Each row is a point. A path goes straight from each point to the next, and from the last back to the first. The post is the endless flat space through its rows: a point in 2 columns, a line in 3, a plane in 4, and so on, so that a path can go around it. Count how often the path circles the post. Going back the other way cancels.

Post (1 x 2):
[[  6 -10]]
Path (25 x 2):
[[-19 -19]
 [ -8 -54]
 [ 43 -50]
 [ 26 -13]
 [ 30 -49]
 [ -3 -26]
 [-23  -3]
 [  2   8]
 [ 27  19]
 [ 21 -21]
 [  5 -64]
 [-25 -32]
 [-28  19]
 [  7   7]
 [ 36   2]
 [ 24 -17]
 [ -3 -63]
 [-16 -22]
 [-39  13]
 [ 15  21]
 [ 31  -9]
 [ 44 -41]
 [ 24  -6]
 [  8   6]
 [-16  17]]
Times around: 2

Post:
[[  0 -21  21  -9]
 [ 11  27  -8 -24]
 [ 10  17  -6  38]]
Path (24 x 4):
[[ 11  53  -1  12]
 [-27  11  15   8]
 [-11  -8   4 -28]
 [ 22  38 -40  41]
 [ 48   9 -20  36]
 [  7 -27  52  45]
 [-20   9  39   6]
 [  9 -11  26  52]
 [ 47   3   6  32]
 [ 10 -18   2 -18]
 [-10 -23   8  12]
 [-17  37   5   4]
 [-19  58 -27   3]
 [ 16   6 -32  63]
 [ 48  52 -54  45]
 [  5   3 -19 -21]
 [ 23  23 -24  33]
 [-19 -28   4 -32]
 [-19  26   4 -45]
 [ 11  47  19 -17]
 [ 21  39   4 -46]
 [-13  49  18 -31]
 [-35 -22  22   4]
 [  0  13  10  -5]]
Times around: 0

Post (7 x 8):
[[ 42  29 -12  16  -3 -34  43   6]
 [ -9  27  19 -10   0  -4 -17  12]
 [-37 -22  15  -6  11  20 -28  -8]
 [-13  13  31  29  -8  11  -8  -7]
 [ -8 -26  27   0  -2  22   2  24]
 [ 71  22 -34   5 -33 -12  38   2]
 [-50   5  18  11  16  35 -20  11]]
Path:
[[ 13 -10  -5  10  17   2  20 -23]
 [  7  55 -14   4   7  -9 -43 -36]
 [ -1  50 -15   7  14 -54 -16  -1]
 [-55  -1  16  27   1  24 -25 -15]
 [-41 -29  10 -51  36  15   8  53]
 [ 34   1  52  20 -39  -8  19   2]
 [-72 -23 -32 -16  28  45 -31  -6]
 [-27   6  23 -11  -2  28 -25  41]
 [ 60  46  34  22   0 -45   9  28]
 [ 38  13  23  -3 -12  20  18  55]
 [ 66  -3  19  -1 -21 -48  21  21]
 [ 53  18 -34  63 -46 -16  61 -17]
 [-40  25  18  -3 -31  20 -29 -12]
 [  2  19  20   6  11   2  43  35]
 [  5  44   3   0  11  -1 -11  -3]
 [ -5   6  25  17   1  10 -24   0]
 [ 29 -52  36  14 -29  -9  -3   2]
 [  9 -11  16 -47 -18   3 -12  32]
 [-35   8  14  30  19  24  23  14]
 [ 27 -25  10  13  18  -2  56   3]
 [ 26  15   1  -8 -11 -30  48  -6]
 [  8   8  16  25 -53  50 -15   0]
 [ -6  43  22 -57 -24 -16 -48  11]
 [-42  -2  51 -21  41  11   8  53]
 [-58   5   0 -10  44  45 -31  17]
 [ 16 -17  24  19   1  23  13  40]
 [ 14  40  -7 -37  -8 -29 -15  26]
 [ 19  12  12  -7 -27   8  28  38]
 [-46 -18  16   8   2  52  -9 -17]]
Times around: 3
